Rows are points. Before rounding, the points of a table are all equally far from one centre. They may lie mostly on one side of it. Where is the centre, to within rounding?
In the rows, zero is written as 128.

Points (7 x 3)
[[ 90 100  95]
 [130 152  76]
 [138 122  69]
 [202 165 129]
 [109 102  80]
 [115 168  90]
 [213 143 130]]
Centre: [141 124 144]

Points (12 x 6)
[[127 125 162 127 114  72]
 [144  96 114 118  93  52]
 [104  94 133 140  91  57]
 [126  84 130 128 100  50]
 [138  45 100 154  98  84]
 [118  92 136 137  78  59]
 [120  88 159 155 120  50]
 [128 143 109 136  98  47]
 [130  78 154 152  77  68]
 [108  94 147 140 106  55]
 [130  75 131 113 117  88]
 [148  83 130 121 111  52]]
Centre: [145 109 116 170 115  93]

Points (16 x 11)
[[113 111 162 207 111 117 147 188 153 124 126]
 [ 98  83 163 203 119 106  97 174 120 108 105]
 [147 117 190 216 133 100 124 186 153 111 110]
 [149  95 150 197 116 113 119 182 152 132 117]
 [121 106 161 161 126  66  99 196 106 154  92]
 [124 105 175 199 121  69  74 189 139  91 108]
 [153 174 155 209 121 134 123 168 161 122  83]
 [ 96 121 159 214 114 116 129 195 141 125 132]
 [160 138 199 201 128  79 102 169 149  95  72]
 [100 142 160 194  89  90 144 210 156  91 108]
 [156 113 167 219 137 106 104 149 152 123 112]
 [111 117 174 126 150  83 135 235 133 120 112]
 [ 85 107 179 199 163  81 102 157 123 134 135]
 [108 128 103 189  94  86 108 195 116 106 116]
 [122 113 150 185 117 157 128 180 108 143 100]
 [110 145 150 187 101  98  75 202 138 149 101]]
Centre: [120 151 161 143 132 104 115 155 129  99 115]

Points (25 x 18)
[[102 105 166 113 123  98 115 162 114 206 142  81 106  85  62 146  94 183]
 [116  81 192 135 131 119 130 191 123 182 164  68 121  67 112 106 106  97]
 [130 101 194 105 139 109 115 183 137 153 134  98 198 172  93  89 114 172]
 [111 109 182 116 134 122 161 166 121 160 133  33 150  93  42 118 132 145]
 [144 137 208  96 108  81 100 127  98 193 119 125 142  82 116 124 112 126]
 [145 110 148  84 129 119 170 136  80 177 146  94 116  65 124  95  76 150]
 [102 120 163  99 142  94 151 203 125 202 143 111 141 138 121  58  91 149]
 [130  69 160 144 130  96 135 185 127 155 148  78 154 154  86 109  76 190]
 [134  98 166 147 146  92 131 162 130 175 152  42 150 107  95  84  74 144]
 [114 111 184  90  99  73 198 150 101 151 164  79  93  97  54 102 121 180]
 [ 97  89 153 109 149 112 132 198  85 174 142  63 113 105 105 122  52 148]
 [104  76 185 139 132  94 112 138 110 177 116  91 112 100 115  81  77 182]
 [142 103 181 113 122  64 162 194 131 164 145  77  96 114 107 101  85 157]
 [118  92 212 116 108 105 126 189  98 170 124  68 130  96 101  90  83 147]
 [101 117 223 130 123  83 141 176 110 189 132  92 146 118  67 117 114 182]
 [133  95 201  95 112 115 117 178 145 197 170  92 129 115 145 115  88 156]
 [149 112 187 118 119  61 118 153 123 189 152  77  98 101 100  75  77 150]
 [102  99 171 129 148  92 115 179  85 213 141  86 109 106  48  89  91 138]
 [130  99 217 130 120  88  97 145 116 212 167  95 126 102  74  81  91 136]
 [106 102 213 128 104 124 116 161 125 176 163  42 128 132 116 105  50 154]
 [120 111 173 128 157  79 125  92 127 200 161  89 123  99 145  98  80 127]
 [138 138 179 157 128 150 114 191 116 217 158  58 137  99  91  91 113 147]
 [104  84 158  71 137 100 127 182 113 194 159  69 139 112  86  76 135 164]
 [115  65 199 144 153  46 128 137  90 170 164 109 113 115  69 103  91 139]
 [ 99 117 191 102 118  58 107 135 117 160  96 106 141 132 103 110  74 184]]
Centre: [ 97 150 150 128 120 133 114 139 108 110 180 123 112 135  91 108 123 130]

Points (31 x 24)
[[119 161 116  94  98 168 107 228 117 107 122 168  70 112 169 131 150 137
  141 162 106 149 111 193]
 [134 145  84 123 109 146  82 159 123 120 146 209  79  71 162 120 204 136
  149 178 137 130 143 198]
 [165 176  60 131  83 121  85 198 112 100 159 192  77 125 154 111 191 137
  128 148 122 175 158 170]
 [147 174  75  92 103 138  61 157 161 178 136 204  68 114 159 121 174 133
  161 157 152 182 151 189]
 [159 117 113  84 111 154  68 152 124 140  98 203 105  63 170 119 181 138
  136 181 141 160 144 172]
 [113 128  67 100 157 160  72 164 140 112 128 163  88 142 181  84 178 174
  120 160 108 154 134 191]
 [158 116 146 107  96 173  73 188 109 139 132 205  37 114 137 101 173 128
  110 174 113 148 101 177]
 [111 114 156  82  99 150  65 136 147 131 115 155 103  87 169 112 190 112
  142 172 142 192 158 214]
 [121  82  79  80 108 172  60 165 169 120 176 159  91 133 118  97 200 106
  139 145 126 137 122 181]
 [157 112 122  87 109 172  74 141 113 136 136 228  81  90 154 121 175 123
  151 152 183 156 106 136]
 [144 129  92  98  82 146 106 187 120  92 146 191 104 152 142 134 198 127
   99 177 108 142 111 200]
 [151 140  60  95 130 168  74 159 113 136 117 205  89  93 147 147 195 156
  118 154 163 143 128 158]
 [151 104 122  94 102 165  81 177 142 104 127 208 101 139 162 127 201 141
  102 149 159 153 188 161]
 [157 147  99 112  65 146  69 202 114 150 124 184 122 107 191 113 148 163
  176 175 147 127 146 184]
 [137 114  75  79 108 123  89 168 144 120 118 190 100 147 165 108 189 110
  171 149 132 157 101 209]
 [142 139 116 121  78 151  98 168 120 128 133 194  89 160 158 177 183 146
  106 169 168 171 167 208]
 [117 150 100  97 107 108  92 161 156 163 116 222  78 109 124  84 171 134
  103 161 139 124 162 198]
 [155 165 140 115 118 140 105 183 147 173 113 187 112  93 182 161 184 150
  135 175 150 110  92 148]
 [135 111 127  99 126 162  55 166  86  98 137 206  77 135 159 132 125 144
  132 102 152 115 132 207]
 [196 121  75 162 118 128 110 105 146 142 149 183 105  77 139 127 147 156
  133 130 105 179 139 162]
 [109  96  94  98  79 154  83 177  92 110 160 185 119 134 155 115 176 148
  133 194 157  94 147 150]
 [145 119 120 110 123 125 107 143 125 165 132 195 123  89 179 160 176 149
  151 203 113 145  99 181]
 [128 141 129  88  78 144  44 194 117 162 152 192  81 126 179 150 158 140
  121 171 174 166 166 211]
 [115 152 113 115 100 176  73 164 119 121 118 205  66 108 151 104 154 122
  165 173 172 115  94 190]
 [112 125 122 127 100 136  42 227 146 139 161 205  94 103 174 145 195 157
  132 146 162 158 138 195]
 [174 140 105 116 130 135  57 122 167 163 179 187  52  93 152  72 184 148
  128 131 125 177 147 206]
 [156  89 105 134 102 118  39 157 150 122 136 205 104 111 187 110 173 166
  166 176 137 155 170 199]
 [128 105 119 128 116 141  84 145  93 136 114 201  96  98 133 115 180 124
  169 187 178 152 129 203]
 [150 112 104 122  79 154  51 186 122 150 108 194  98 111 130 158 189 135
  155 159 183 123 167 168]
 [159 167  99 124 112 153  96 172 114 127 130 206 111 106 192 114 145 140
  110 144 159 125 160 203]
 [175  88 135 113  64 123  30 169 145 126 160 213  95 136 134 141 171 109
  169 141 160 164 163 143]]
Centre: [137 135 130 111  97 112  77 148 140 126 152 138  87 122 138 123 152 159
 130 139 144 148 123 153]

Points (28 x 24)
[[ 68 157 152 197  91  88 124 116 137 146  99 153 178 115 111 122 113 164
   91 136 197  94 168  97]
 [120 169 141 129  73  95 116 128 143 160 122 154 140 135 129 133  94 241
  103 162 201 101 165  78]
 [ 83 191 161 161  84  97 162 117 145 109 113 141 134 139 128 133  91 229
  111 149 197  99 148  92]
 [101 146 151 138 107 119 132 120 156 125 101 176 173 130 101 134 106 237
   93 152 193  65 146  65]
 [125 160 184 167 114 111 111 106 177 130 107 135 178 112 144 136 102 238
   70 150 172 100 178 128]
 [122 193 178 153 108 114 131 144 141 128  86 158 170 117 140 177 118 227
  103 142 191  78 167 100]
 [116 150 183 157 150 141 119 112 195 122 112 137 174 122 126 115  98 220
  120 178 194  88 186 108]
 [111 143 140 146 107 106  72 130 180 133  78 155 129 111  99 168  84 177
  102 197 155 120 170 118]
 [100 167 170 115  80  99 136 143 178 154 153 174 139 142 128 142  87 201
   93 140 188  99 155 145]
 [133 167 112 106 125 146 127  42 167 111 115 177 127 108 138 148 121 194
   97 149 160  94 182  79]
 [ 95 164 172 154 116 130  96 109 142 118  86 161 154  90 119 187 115 239
  131 137 175 132 162 118]
 [ 94 156 158 155 112 104 135 124 161  98  99 170 169  82 135 118  90 176
   88 132 177 128 174  61]
 [108 138 179 178  78 119 106 124 137 161  78 133 193 120 134 173 110 212
  120 125 156 118 175  73]
 [110 148 158 169  87 101 138 104 184 103 106 168 171 125 149 131 125 193
   91 203 180  74 183  97]
 [119 165 138 162 111  91 139  85 186 118 107 132 181 111 111 136 116 224
   92 157 184  69 178 105]
 [133 187 165 140  76  95 100  96 183  86 117 176 186 106 175 113  87 190
  107 184 174 100 165  97]
 [105 151 186 142 113 100  98 151 159 108  61 160 133 137 116 144  89 224
  142 111 143 142 129 105]
 [125 178 146  96 106 108 108 110 189 109  65 159 188 101 135 165  91 183
  113 158 182  96 177  86]
 [127 159 183 115 113 115  98 120 138 105  89 170 176 130 109 114 117 207
  123 126 196 133 198 114]
 [106 180 194 136 154 103 117 122 176 113  78 205 143 164 133 157  94 159
  115 154 195  88 108  90]
 [134 184 145 134 137  64 123  80 145 133 128 166 177 128 120 156 116 226
  110 149 198 112 155  93]
 [105 182 124 125 123  97 133 128 134 120  79 163 171 134 127 156 109 185
   80 111 184  82 164  91]
 [ 97 134 144 132  99 102 107  92 149 126 105 162 188 128 145 126 137 190
  101 150 182  56 190  42]
 [ 94 181 182 177 133 110  87 109 164 128 127 130 208 143 124 135  82 164
   98 184 179 111 157  51]
 [140 192 169 149  93 126 135  47 126 123  85 191 175 138 116 133 109 193
  101 115 132  71 158  66]
 [146 122 152 148  96 105  83 115 149 111  92 160 139 136 142 156  89 229
  116 161 197  83 144  61]
 [129 121 161  98 121 124  98  80 169 136  73 190 209 109 103 165 115 189
  118 164 151 111 114  71]
 [119 153 168 101 126 127 125  99 157 143 108 177 166 134  74 139  74 228
  124 165 178  95 133  65]]
Centre: [121 168 169 138 100 127 102 100 165 136 118 139 143 128 129 128 138 164
 127 144 151 103 122  95]

Points (30 x 24)
[[186  65 132  87 129 138 153  90 125 151 138 174 149 162 114 183 115 101
  183 119  72 152 101 138]
 [194  76 110  91 106 150  79  94 128 138 124 205 101 150  92 168 131 111
  142  83  88 166  69 163]
 [233  90 138  98 123 200 102  76 112 107 125 167 131 172 139 189 118  92
  128 108  89 135 111 126]
 [222  64 133  78 104 135 120  84 111 150 116 172 104 148 110 200 125  99
  137 110  95 126  57 145]
 [229  98 105 103 120 112  90 100 125 105 147 171 115 125 105 146 141  87
  146  95  89 118  86 159]
 [198  91  91  81 107 163 130  88  97 140 105 145 110 157  77 179 135  94
  152  94  97 122  97 137]
 [209  86 115  96 152 149 113  92  92 122 167 206 106 150 116 181 124  99
  155 126 121 157 111 131]
 [209 121 141  75 118  97 114 105 135 176 146 190 113 130 131 180 128  73
  155 138  73 140  92 139]
 [158  96  85 106  92 153 135  85 102 157 121 179 131 175 116 156 128  88
  165  98  78 113  88 152]
 [162  97 111  53 112 135  94  54  84 131 124 173  98 125 102 173 149 120
  158 126  74 137 112 150]
 [213  46 122  97 105 141  98  95 136 130 132 187 124 131  81 193 120 114
  182 113 110 131  92 135]
 [211  59 154  76 105 112 106 108 115 103 127 207  95 136  87 192 121  91
  152 123  66 116 136 142]
 [210  78 139  90 124 145 133  84 114 180 137 152 119 166 103 178 144 116
  160 148  77 110  76 149]
 [230  98 127  74 100 135 117 106 107 155 130 167 103 133  83 172 135  93
  172 112  98 121  95 148]
 [199  63 122  81  88 143 120 111 114 128 146 186  98 168  91 160 127  87
  155 102  66 144  95 167]
 [196 106 117  99 156 128  92  75 173 172 184 160 145 163 114 181 100 105
  141 146  86 124 108 126]
 [182  92 113 109  92 156 139 111 127 124  93 219  93 171 117 167 136  90
  180 108  73 128  96 140]
 [165  53 121  95 140 126 133  91 153 115 124 224 112 137 107 201 114 121
  152  99 130 128  83 173]
 [209  85 124 135 112 169  94  71 111 125 136 198 120 150  86 179  92  77
  173  97  70 136 100 118]
 [197  83 127  52 142 157 111  98 134 131 161 191 116 149 121 228 131  98
  149 111  86 104 102 164]
 [207  86 108 105 125 170 129  75 127 118 122 204 100 137 123 161 116  76
  154 102 121 157 110 138]
 [224  96 148  53  99 161 119  84 128 137 151 188 118 113 127 155 105 130
  165 132  90 123  91 177]
 [249  98 137 100 144 139  83  89 107 123 127 187 121 136 146 194 114 119
  149 142 116  98  96 167]
 [208  80 121  81  91 128 116  71 119 135 143 179 141 138  92 207 126 104
  141 120  53 145  94 158]
 [220 109  93 101 119 130  95  77 157 148 133 145 114 139 147 188  80  79
  150 138  98 141 127 170]
 [198  82 139  73 128 128  95  96 135 111 161 205 126 157 131 176 119 124
  174  83 110 139  88 152]
 [195  86 122 100  89 159  71  81 128 174 116 167  89 156 137 131 121  95
  171 103  81 109  95 142]
 [193  69 121  87  98 146  81  99 140 136 141 202  71 164 129 210 108 115
  160 109  73 162  69 135]
 [203  30 107  78  96 150  98 104 121 143 103 200 131 153 101 192 116 136
  128 121  70 131 108 129]
 [198  75 143 104 109 132 118  99 124 171 145 172  96 144 106 195 148 102
  183  95  68 133  86 168]]
Centre: [142 113 150 125 120 152 104 132 128 123 126 155 108 122 117 177  93 129
 115 130  88 120 107 136]

Points (29 x 24)
[[151  73 150 111 109 177 109 127 169 111 218 125 139 114 169 146 185 157
  125 199 173 145 132 126]
 [136 125 175  98 130 174  93 112 166  77 168 141 122 112 184 132 145 157
  129 154 159 143  41 124]
 [128  92 150  91  71 142 136 171 132  52 181 111 127 101 178 122 178 115
  122 181 147 128  76 143]
 [153 105 147  82 111 185  97 143 195  54 191 119 130 109 156 141 167 168
  135 168 132 151 114 138]
 [128 104 166 101  82 171 107 149 152  49 158 120 161  70 203 143 172 174
  122 182 178 115 101 120]
 [186 127 132  78 108 169 132 132 131  41 159 104 129  91 192 120 184 227
  131 167 149 127  81 140]
 [123  82 167  93 141 161 121 150 177  35 169 133 137  96 190 128 185 148
  127 189 152 175  98 143]
 [139  48 179 128 182 151 134 180 182  90 172 121 129  84 177 127 177 171
  108 130 181 130  81 154]
 [135 110 156  87 135 204 160 166 159  53 184 113 144  86 150 138 160 172
  133 132 171 116  79 104]
 [131 105 135  69 116 185 129 156 177  80 164 134 172 125 146 132 162 129
   88 129 152 163  87 135]
 [166  66 166  83 105 166  93 153 176  83 143 125 149  83 185 128 164 178
  108 139 153 146  66 137]
 [151 145 129  59  92 126  89 128 132  72 199 104 135  77 155 144 184 137
  108 130 154 135 121 123]
 [125 105 178  95 132 162 129 149 177  65 203 105 132  87 170 143 199 159
  135 126 173 154  87 130]
 [156  81 161 100 134 143 100 159 151  71 179 102 113 118 171  77 180 187
  148 146 188 165  93 169]
 [143  47 133 102 126 171 142 131 187  97 181 132 170 111 157 151 192 179
  169 140 175 134  74 153]
 [137  91 130 103 110 186 101 136 175  78 154  94 135 126 172  86 170 180
  126 190 194 113  79 163]
 [141 115 140  66 137 173  91 166 178  85 191 153 110  95 167  84 175 184
  137 127 151 132 101 138]
 [138  76 169 103 181 158  94 152 172  24 175 113 119 105 168  99 186 152
  111 174 148 138  92 119]
 [146  86 167 105 118 181  99 138 154  63 180  92 123 105 124 150 176 179
  165 174 159 140  57 116]
 [125 114 170  84  90 174 116 150 161  38 145 142 103 111 191 141 177 175
  135 198 146 148 102 130]
 [153 111 105  77 106 158 127 140 178  69 158 113 142 124 161 119 181 155
  134 150 173 181  68 138]
 [145 112 166 112 117 131  96 141 168  41 177 113 152  97 184 122 201 195
  117 114 161 122  73  94]
 [158 127 143  70 134 143 114 187 169  44 161 158 133  89 141 124 194 178
  128 143 176 138  77 113]
 [143  89 198  84 129 171 133 117 167  68 172 120 111 128 186 125 195 154
  122 130 182 143 102 117]
 [ 98  83 146  90 109 157  74 127 213  58 139 139 157 113 170 133 143 175
   98 159 153  95 126 144]
 [120  99 190  71 128 160 141 105 185  86 169 102 130 107 160 157 184 197
  128 153 181 153  89 114]
 [133  89 192 103 141 158  79 118 163  45 173 150 110 112 160 144 182 179
  127 187 161 118  58 112]
 [108 123 126  80 113 152 109 181 165  60 191 129 104  94 175 111 202 143
  134 133 167 137  83 122]
 [149  69 139  81 114 145 108 154 168  24 159 142 111  86 156 140 178 194
  156 157 176 153  83 142]]
Centre: [121  97 127 113 151 130 125 137 113  97 144 127 135 119 154 142 170 179
 120 154 138 111 115 138]

Points (31 x 24)
[[103  95  45 125 110 180 167 178 137  90 113 133 179 166 105 124 117  77
  197 145  73 117  68 120]
 [ 98  83  68 113  95 190 151 160 114 138 126 143 192 149  86 175 140  81
  191 142 106 133  82 139]
 [104  80  75 140  79 164 163 154 106 123 147 120 192 153  68 136 120  63
  199 131  94 147 106 124]
 [ 71 126  72 104  91 171 162 170 132 133 162 140 177 128 102 144  97  58
  204 124 122 146 100 142]
 [ 74  88  49 104 105 152 165 142 160 133 143 132 157 155  74 169 122  74
  201 138 104 132  84 157]
 [115  94  76  64  91 177 194 167 167 136 131 119 183 116  88 132 131  93
  219 132 106 128 109 153]
 [ 80  98  81 101  95 166 166 179 160 162 139 152 178 158 127 157 127 110
  204 133 134 154 122 157]
 [104  98  59  93 125 193 134 164 130 137 132  92 173 120  87 158 144  89
  191 144 116 155  82 144]
 [ 65  79  88 115 103 195 171 133 134 164 143 115 156 115  83 177 134 102
  204 136  82 159 113 110]
 [ 72 111  51 131 147 170 164 119 170 112 127 123 179 167 106 144 125  91
  209 163 126 152  93 129]
 [130  72  90  86  99 158 158 162 130 141 103 104 165 127  87 162 142  72
  213 137  88 150  92 145]
 [107  68  59 127 103 190 165 174 144 143 136 150 166  95 115 139  97  57
  191 137 101 164  89 171]
 [108  94  80 111 126 167 143 157 140 116 155  89 150 133 113 169 153  35
  206 104 109 153  96 145]
 [ 90  85  57 108 153 170 133 149 167  77 129 145 187 123  78 156 119  64
  167 158  95 189  71 118]
 [ 93  53  68  82  88 174 158 140 126 159 138 130 181 144  93 152 111  73
  204 130 113 138  76 141]
 [115  88  33  99 101 171 137 155 158 171 168 106 137 117  95 157 113  98
  167 123  99 144  97 159]
 [ 91 115  66  80 106 184 172 164 150 160 178 118 205 122 117 145 166  86
  194 129 109 136 120 116]
 [118 120  90 103 113 137 174 185 126 105 120  87 153 117 106 117 117  86
  223 121 139 138 119 114]
 [110  85  81 121  84 176 152 141 137 132 140 115 193 135  90 154 127  93
  229 143 127 143 118 146]
 [125  80  42 106  91 153 186 153 138 155 146 125 160  96 106 144 135  59
  217 138  80 138  82 125]
 [105 118  60 109 133 198 152 133 180 146 153 105 156 114  61 118 130  95
  224 140 111 118  90 130]
 [ 77  66  60  86 104 163 157 145 146 124 122 125 182 128 146 132 116  85
  217 135 140 139  88 167]
 [114  79  86 120  96 143 124 138 148 135 137 122 153 122 106 164 108  35
  196 146 116 128  68 127]
 [ 68  71  64 108  80 185 169 157 120 134 133 111 155 150  97 129 114  82
  234  79 109 148  90 105]
 [100 100  49 139 106 181 136 159  99 125 122 116 159 132  57 107 106  88
  204 108 103 128  99 157]
 [ 75 109  76 112 112 144 161 131 149 136 147 116 158 130  57 154 144  39
  197 124  76 162  80 133]
 [ 97  83  65 101  80 166 162 154 136 135 167  94 165 154  87 155 129  71
  184 108 115 154  77 142]
 [ 89  93  57 120 101 161 177 158 130 111 111 108 169 113 102 147 126  67
  212 152 135 158  99 135]
 [137 107  52  69 115 146 183 144 156 102 127 129 173 112  83 178 145  76
  204 124  83 137  94 152]
 [ 96  92  65 117  94 160 156 130 102 117 134 105 177 140  86 127 120  77
  237 120 101 110  94 120]
 [120 101  52  93 118 182 172 143 141 129 131 113 191 112 100 156 131  99
  228 132  95 151  81 155]]
Centre: [111  87  84 109 129 161 148 130 156 119 127 161 151 123 113 109 138  99
 163  95  99 146 114 107]

Points (31 x 24)
[[203 111  81  66 131 106  94  80 148 124 154 164 132 102 123 100 107  97
   83 130  73 174 140 133]
 [193 113  59  68 146  71  96 132 172  92 178 130 110  93 152  52  88 108
   89  86 115 154 133 138]
 [158  78  88  65 134 108  72 141 137  61 181 175  93  79 171  91  80  88
   65 121 131 162 121  86]
 [171  55  48  85 107 129  99 111 156 116 172 165 126 135 121  67 103  56
   17 134 113 115 100 126]
 [151 123 105  74 123  95  71 158 159 109 171 148  93 140 167  72  56  74
   84 115 128 130 133 139]
 [181  88  66  70 104 110 102 108 121 150 138 174 137 104 139 106 124  65
   61 138 124 200 102 109]
 [157  92  72  67 143 140 107 138 132 127 145 146 168  99 157  95  57 113
   46 123  95 169 139 134]
 [151  85 143  76 136  68  80 141 168  99 151 179 137  87 125 109  72 107
   53  93 131 162 143 118]
 [158  91  62 105  84  83 114 103 160  84 171 180 116  88 146 102  87 114
   75 109  66 157 144  94]
 [150 119  85  90 118 121  62 110 155 118 171 139 108 129 131  91  76  95
   63 111  64 162 143 161]
 [129 100 116  46 113 124  87 135 143  94 135 153 101 112 153 100 105  83
   93 120  91 202 145  98]
 [151  92  96  76 125  94  91 136 180 109 160 167 126  77 136  80  91  95
   73  67  74 185 152  91]
 [203  79  91  65  98 106 113 103 184 118 137 164 136 125 165  81  84  80
   82 113  94 133 123 156]
 [138  67  82  87 154  82 131 108 111 100 133 164 146  87 138 124 121  96
  102 123  59 150 144 105]
 [104 103  85  84 103  79  42 126 150 100 156 165  99 100 129 117  90  85
   60 130 109 122 114  90]
 [163  85 113  73 109 111 108 120 107  58 138 156 110  86 160  71  67 132
   57 130  81 161  73 132]
 [171  78  82  65 124 105 103 145 160 103 111 174 118  89 156 112 101  77
   48 135  91 157 109 134]
 [186 126  65  89 142  79  83 150 126 101 153 126  81 108 148  68 120 110
   52 125 112 176 136 137]
 [160  90  96  95 133 137  90 150 186 107 138 172 126  88 146 121 111  53
   61 129  81 138 118 119]
 [159 115  67  82 148 122 111  73 170  84 151 150 152  75 152 112  93  65
   69 108  78 154 140 151]
 [174 123  90  85 140 125  96 115 208 126 139 145  60 143 121  78  87  99
   69 107 127 143 158 137]
 [170  98  76  38 141 127 111 116 155 104 139 150 106  87 166  61 137 112
   45 130  77 145 155  81]
 [157  44  57  81 106 133 102 137 132  78 136 156 130  89 110  66 128  86
   69 124  70 164 118  96]
 [167 128 107  68 119 150  86  82 163 117 164 185 116  85 169 122  94  81
   73 140  87 135 136  90]
 [140 120  57  61 145 109 100 103 126  66 172 135 100 109 142  92 132  70
   93 136 120 168 126 179]
 [148  78 100  73  95 118  97 125 186  99 168 154  97  96 152  67 115 139
   41 123  65 146 153 123]
 [150  46 107  75 107 115  82 133 168 154 169 137 106 113 142  99  82  99
   56 146 110 154 154 114]
 [175  93  91  69  92  87  79 126 152 119 149 159 101  91 174  64 129  86
   67 154 100 157  95 153]
 [160 114  99  94 119 127 101  92 175 119 121 164 158  35 132 119 133 116
   59 149 111 129 119  85]
 [152 104  63  59 140 140  88  95 175  66 155 173 111  80 171  69 118 105
   78 140  87 149 142 123]
 [134  71 103  49 144 115 100 127 123 105 192 114  87  74 170  81  91  55
   51 123 120 181 128 139]]
Centre: [136 100 106 105 126 124 124  99 128 115 153 146 115 102 135  72 116 101
  74  92 138 129 112 115]
